Each row is a point. The ring and each string are closed loops that go straight from each point to the next, and from the last back to the first. Before rounding, they use only three directions, however many columns there are. Count how often each string passes through the ring. Passing back the other way cancels.
In the rows, 128 means zero.

Ring, 6 rows:
[[163 150 146 161]
 [126 122 142 113]
 [100 102 121  99]
 [103 105  78 140]
 [125 126  96 174]
 [164 159 149 190]]
String, 26 rows:
[[141 134  90 180]
 [153 150 107 208]
 [158 163 165 208]
 [143 151 180 170]
 [135 137 154 153]
 [159 148 119 182]
 [198 175 123 217]
 [179 166 159 184]
 [154 151 177 154]
 [137 135 143 146]
 [157 139 107 157]
 [149 134 115 144]
 [142 126 130 111]
 [117 118 166  93]
 [112 118 161 105]
 [120 118 121 125]
 [110 104  90 113]
 [ 83  85  89  84]
 [ 82  91 108  93]
 [103 114 147 118]
 [111 116 123 132]
 [119 115  80 149]
 [108 101  15 166]
 [106 110  63 166]
 [116 124 119 159]
 [125 130 132 157]]
Times through: 5
String (15 x 4):
[[187 162 123 183]
 [169 152 148 153]
 [136 138 174 134]
 [144 143 172 142]
 [140 138 147 152]
 [177 162 123 202]
 [176 172 145 226]
 [132 142 160 172]
 [124 130 137 155]
 [131 126  83 172]
 [130 126  63 191]
 [135 140 109 198]
 [136 142 157 166]
 [141 142 151 161]
 [165 150 113 183]]
Times through: 3

Ring (8 x 11):
[[132 140 120 135 127 132 121  88 130 141 137]
 [123 143 136 132 118 132 118 111 127 139 126]
 [117 139 158 120 107 127 119 152 110 122 112]
 [ 81 116 141 150  96 160 110 130 113 118  95]
 [ 74 101 118 165  99 175 110 100 115 116  97]
 [116 112 119 133 117 143 127 113 103 106 120]
 [179 137 130  84 141  91 149 136  89  99 154]
 [168 144 121 104 141 104 139 106 112 123 154]]
String, 25 rows:
[[121 123 113 139 123 142 124  92 118 124 129]
 [163 136 135  93 133 101 142 139  94 103 143]
 [171 131 136  83 135  94 149 152  81  89 145]
 [155 134 144  93 127 103 140 153  89  99 135]
 [ 96 115 117 154 110 159 115  95 120 124 112]
 [ 65 100 107 180  99 187 104  78 126 126  97]
 [113 121 133 130 112 139 123 126 106 112 116]
 [ 97 110 132 139 104 152 119 130 102 105 105]
 [ 19  75  97 213  81 225  91  64 128 122  72]
 [102 109 127 138 108 150 122 124 101 104 109]
 [123 123 129 126 117 134 127 123 105 111 122]
 [ 92 105 105 160 111 167 116  82 118 119 113]
 [121 123 121 134 120 139 125 106 112 118 125]
 [150 136 135 104 128 111 135 133 101 111 137]
 [132 126 109 134 129 135 127  87 117 124 137]
 [179 144 111 101 149  99 143  95 111 122 164]
 [204 159 130  75 154  73 151 123 103 119 172]
 [177 152 140  86 139  89 142 137 102 116 153]
 [162 150 126 109 139 107 133 104 120 134 152]
 [103 131  88 179 126 168 107  24 159 167 134]
 [123 138  99 157 131 148 115  47 148 158 141]
 [178 155 131  94 143  92 140 117 113 128 158]
 [158 143 134 103 133 106 136 125 107 119 144]
 [118 126 117 141 120 143 121  94 121 128 126]
 [154 133 108 120 139 120 135  87 115 123 150]]
Times through: 1
String:
[[117 128 146 122 110 131 123 144 104 113 114]
 [103 123 131 142 109 148 116 114 117 124 112]
 [ 67 117 139 165  91 172 102 117 125 131  89]
 [113 140 177 109  99 121 120 185  99 112 102]
 [143 148 180  85 111  98 132 198  90 104 117]
 [135 139 158 104 114 113 129 162  99 110 121]
 [103 123 130 143 110 149 116 112 118 124 113]
 [ 38 100 120 194  84 201  92  87 133 134  79]
 [ 29  91 124 194  78 206  92 100 124 123  70]
 [118 122 145 118 110 131 127 150  95 102 113]
 [129 125 139 114 117 124 130 142  97 104 122]
 [109 103 117 135 113 148 127 116  96  97 115]
 [134 109 111 121 126 132 137 111  93  94 131]
 [115 116 109 143 121 148 123  90 115 119 125]
 [149 134 132 107 128 113 135 128 101 110 137]
 [187 146 142  72 141  80 151 154  87  99 155]
 [231 156 143  38 160  46 169 167  72  86 179]
 [193 141 124  78 150  83 154 128  90 100 164]
 [123 123 113 137 123 141 125  93 116 122 129]
 [147 132 128 110 129 116 135 123 103 111 137]
 [196 142 144  61 144  72 157 166  75  86 158]
 [150 118 122 104 130 116 142 130  87  91 137]
 [ 71  93  98 177 103 185 110  73 120 118 102]
 [ 56  94 103 188  96 195 102  72 127 125  93]
 [  7  76  98 223  76 233  85  59 136 130  66]
 [ 74 108 141 153  92 166 109 134 108 111  89]]
Times through: 0

Ring:
[[106  77  90 152 160 117 133 139 132 187 114 152  96 112]
 [142 114  98  91 145 133 150 127 152 148 144  86 135 168]
 [146 177 145  78 118 156 125 102 127  97 145  85 150 168]
 [118 203 182 121 105 164  85  88  86  84 118 143 128 119]
 [ 94 158 152 148 111 126  95 133  96 109 115 173 114  81]
 [ 92  95 106 161 141 107 120 153 120 163 113 174  98  84]]
String:
[[ 98 146 134 131 107 108 112 158 115 106 131 157 127  88]
 [113 138 130 128 126 129 116 129 117 128 125 141 120 115]
 [ 94 130 135 159 130 126 102 129 101 141 108 176 101  86]
 [ 72  97 117 190 137 102 102 156 100 164  98 211  83  50]
 [ 83  81  92 162 134  84 128 182 129 161 120 179 102  69]
 [110 115 108 125 129 109 131 155 133 138 133 137 123 111]
 [108 114 117 143 142 128 119 128 119 154 116 150 107 112]
 [102  85 104 167 163 129 119 121 117 190 101 167  85 105]
 [102  48  77 176 184 122 134 127 130 226  98 166  74 111]
 [114  46  66 152 180 115 149 139 147 218 114 140  90 128]
 [123  54  72 146 186 131 147 119 145 220 112 129  90 145]
 [133  73  68 105 158 111 164 153 166 177 143  96 125 155]
 [125 122 106 104 129 118 140 147 143 132 143 111 134 136]
 [125 130 123 120 141 143 124 112 124 144 125 123 119 139]
 [149 121 103  86 149 145 149 112 150 149 143  78 136 180]
 [167 131  93  43 133 133 171 134 176 122 173  35 167 206]
 [151 147 111  61 121 131 152 135 157 108 163  63 161 178]
 [133 149 127  95 124 137 130 124 132 115 142 103 140 148]
 [131 163 147 112 131 160 111  92 111 121 124 118 126 146]
 [145 201 173  92 119 182 102  66 102  94 128 100 139 166]
 [150 240 200  81 103 198  89  50  89  62 130  94 150 171]
 [132 189 155  86 101 144 115 118 118  77 145 104 152 142]
 [121 153 136 111 119 134 119 127 121 112 134 124 133 127]
 [118 194 180 131 116 170  84  78  83 100 111 148 119 121]
 [109 223 209 143 105 182  61  62  59  80 100 168 115 105]
 [ 99 226 210 146  91 166  59  84  58  66 104 180 119  84]
 [102 177 159 128  99 128  97 133  99  87 126 157 129  92]
 [ 96 164 148 130  97 113 103 153 106  90 130 161 130  82]]
Times through: 5
